Each row of a before or after table is a point. One or more steps were done to the points. Then noise was added and the rows were shuffled. The steps act on columns, c1 being the first. What was done? A step turns or swaps two columns, mirrors them in a line or flattens them onto one, adds a multiple of one to another, or multiplies or shifts one. Angles are multiples of 10 degrees, from the lower column toward the higher: turns from -170 to 170, lines from 10 to 170 but not 90. Use the fewest steps. Two steps may share a column if one is a turn and the other turns, adds or multiplies; they go together, in the order done. Otherwise the lowest column goes first.

Before (13 x 3)
[[-25 -10  35]
 [ 12  16 -11]
 [ 17  12  39]
 [ 27  43 -32]
 [ 19 -41  32]
 [-33  -1  38]
 [-33 -27   5]
 [ -5  14   1]
 [ 38 -43 -33]
 [ 27  42 -21]
 [ 19 -33 -20]
 [-16 -42  40]
 [ 27  10   1]]
After (13 x 3)
[[ 11  15  26]
 [ 39  69  15]
 [-30  22  30]
 [ 43 -69  24]
 [ 29  66  16]
 [ 15  27   7]
 [-48  -1 -17]
 [ 24 -52  13]
 [-43 -67  -2]
 [-43 -16 -10]
 [ -4  25  -6]
 [-23 -65  26]
 [-17 -42 -30]]
Steps: turn c1 and c3 by 70 degrees; multiply c2 by 1.6

Before (10 x 8)
[[-66  -9  -2  -4 -32 -13  67  29]
 [-19  12   2 -19 -43 -10   6 -14]
 [ 13 -18 -13 -39 -34  15  17 -35]
 [-10   1 -18 -55  34 -18 -12  28]
 [ 45  36 -55 -31 -42  16  34  29]
 [-24 -13 -66  34   5 -61 -10 -30]
 [-18   8  36   9  56 -15  58 -15]
 [  2 -37  15 -52  13  41 -57  12]
 [-22   4   9  12  25  -7 -28 -48]
 [ 12 -21  -3   7 -48 -25 -14 -31]]
After (10 x 8)
[[ 58 -47  36  -7 -14  36  54  28]
 [ 33  17 -16   9 -37 -46   2 -31]
 [-41   3  70   8 -60   8   4  28]
 [-22  34 -11  -8  -6 -83  67 -29]
 [-43   0  57 -13  40 -27 -36 -12]
 [ 30 -18  17  39 -23  -9  14 -37]
 [  7 -24   9   3 -46 -20  -3 -15]
 [ -7 -14 -58  62  11  51 -13  12]
 [-25 -43 -13  34  24   2  16  30]
 [-32   8 -28  -9  11 -41 -10 -47]]
Steps: turn c1 and c5 by 30 degrees; turn c2 and c4 by -130 degrees; turn c3 and c7 by -90 degrees; add 0.7 times c8 to c6

Before (9 x 11)
[[-60 -35 -54 -21  26  -9  -4 -89  -6   4  31]
 [-50 -42 -15  -7  39  31  32 -50 -12  33   3]
 [-19 -31 -33   7  36   1   8 -23 -19 -18 -10]
 [  3  67  30 -16 -12  13  -2  68 -12  11  30]
 [ 30  35  33  11  41  41 -19  39  23   7  46]
 [ 12  -4  20  -5  -6  22 -51  45  -8  30  32]
 [ -5  -9  38   0  37 -21 -12  26  32  24  22]
 [ 45  51  55 -19  18  28  11 -43  -7   8 -47]
 [ 48  24  30  12 -20  19  10  38  36  19  24]]
After (9 x 11)
[[  2  62  27 -20 -11  -1  -3  67 -28  10  19]
 [ 32  36  31 -20  39  39 -19  42  -5   6  86]
 [-61 -35 -53 -12  24 -22  -3 -88  10   5  56]
 [ 49  28  30  -2 -21  23  11  39   4  21   5]
 [ 12  -5  21 -18  -4  12 -51  42  -1  30  26]
 [-20 -30 -34   3  39   5   7 -23   5 -20  25]
 [ -4  -6  38  13  37 -16 -11  26  16  24  60]
 [ 49  48  54 -33  15   8  13 -42 -19   8 -30]
 [-50 -40 -13 -26  38  17  31 -50  10  34  42]]
Steps: multiply c9 by 0.4; turn c2 and c9 by -20 degrees; turn c4 and c6 by 40 degrees; add 1 times c5 to c11

Before (11 x 14)
[[ 43 -15   5  13  30  57  20  31  32 -30 -20 -35 -30  -8]
 [ 17  -4 -34 -30 -45   4  55 -53 -10   4  32 -72  17  18]
 [  8   0 -44 -70  -8 -19  27 -47  -5   7  -1  14 -20  -2]
 [-22 -55  17  13 -32 -47   6 -50  20  12  81  59 -19  27]
 [ -3  29 -34 -60  14 -15  55 -74  46  46 -32   9 -13   1]
 [ 35 -44 -12  15 -17 -68 -10  -4  13  19  71 -28 -39 -63]
 [-10 -24  -4 -73  22 -18  35  13   6 -24 -29 -58  20  28]
 [-41 -21 -27  -9  52 -13  -6   4  20 -21  10 -21  -8  -9]
 [ 34 -12 -13  13 -13   0   9 -29  26  -7 -38  -8 -13 -56]
 [ -8 -42  33 -31  47 -28 -34  10  -7  -9  34 -37 -10 -71]
 [ 32  16  30   8 -22   0  50  45 -58  43 -40  33 -12  26]]
After (11 x 14)
[[ -9 -43   1 -33  32 -39 -68  36 -10  19  16 -13 -12  43]
 [ 32  22  40  10   1  20   3  34  50   2 -34  14 -11 -64]
 [  8  -2 -38 -67  -7 -17   3 -53  24   1  -8  11 -20  -5]
 [ -4  28 -65 -59  29   4  49 -47  42  17 -34   6 -13  35]
 [-23 -52 -53  11 -18 -85  34  11  -6  -8  46  25 -18  -3]
 [ 44 -15  32  15  12  61  19  12  15   5  15 -12 -30  27]
 [-13 -21  12 -73   6  -1  33   0  20   2 -39 -25  21 -17]
 [ 35 -12 -26  12 -14  15 -25 -16  19  -7 -35  -2 -12  56]
 [-46 -19   6  -7  30 -14   3 -26  -9  17  -1  -5 -10  22]
 [ 40 -46  -2  15  -4 -93 -40 -11   3  -2  25 -10 -39  51]
 [ 21  -4 -46 -30 -31 -12  26 -40  48 -21  26 -30  17 -22]]
Steps: mirror c3 and c8 in the line at 50 degrees; flatten c5 and c10 onto the line at 30 degrees; turn c6 and c11 by 30 degrees; turn c9 and c14 by 130 degrees; turn c7 and c9 by 70 degrees; multiply c12 by 0.4
